Every row gives one point. Before rounding, the points of a table are all equally far from one centre. They may lie mostly on one side of it. Write the centre, to within rounding.

Points, 10 rows:
[[ 35 -17  42]
 [ 27 -53  30]
 [-10 -47  40]
 [ 44  -9  29]
 [-33 -42  22]
 [  4  19 -23]
 [ 11  18  34]
 [ 40 -23 -25]
 [-12 -60  22]
 [ 30 -58   0]]
Centre: [  5 -19   6]

Points, 18 rows:
[[-11  12 -35 -33  21  -5 -31   4 -16  16  34]
 [-20   4 -53   0  -7  -9  -4 -15 -28  24  22]
 [-23 -18 -35 -11 -16  -6 -15  -9  14  18  13]
 [  9 -23 -31 -10  -2 -26 -12 -14 -11   9  39]
 [ -8  -3 -57 -25   9 -25   8  -3 -17  32  24]
 [ -5 -13 -49   0  -1 -14   5   3   9  16  38]
 [-15 -18 -50  12  21 -14 -25 -12   1  11  21]
 [ -3  -4 -36   8  19 -39 -10 -10 -12  17  46]
 [  7  -4 -37  -8  23  -3 -17 -26 -11  25  11]
 [ -8  -8 -60  -9  13   1   0   8 -17  -1  15]
 [-16  -1 -36   4 -16 -32 -12   2  10   4  39]
 [-23   4 -41  15  18 -13   5 -20   6  10  12]
 [-18   1 -48   8   3 -13  -8 -23   1  25   0]
 [-14  -6 -36 -18  13 -27 -15   2   8  39 -12]
 [  0 -29 -17 -31  27 -15 -13   3   2  18  17]
 [ -1  23 -31 -24  34 -34  -4  10  -4  21  11]
 [ -5  -7 -45 -23   4 -15 -25  -2  -1  35  40]
 [ 10 -11 -53  -2  24 -22  -8   7  -1   0  28]]
Centre: [-13  -1 -26  -8   9 -20 -10   3 -11  14  16]
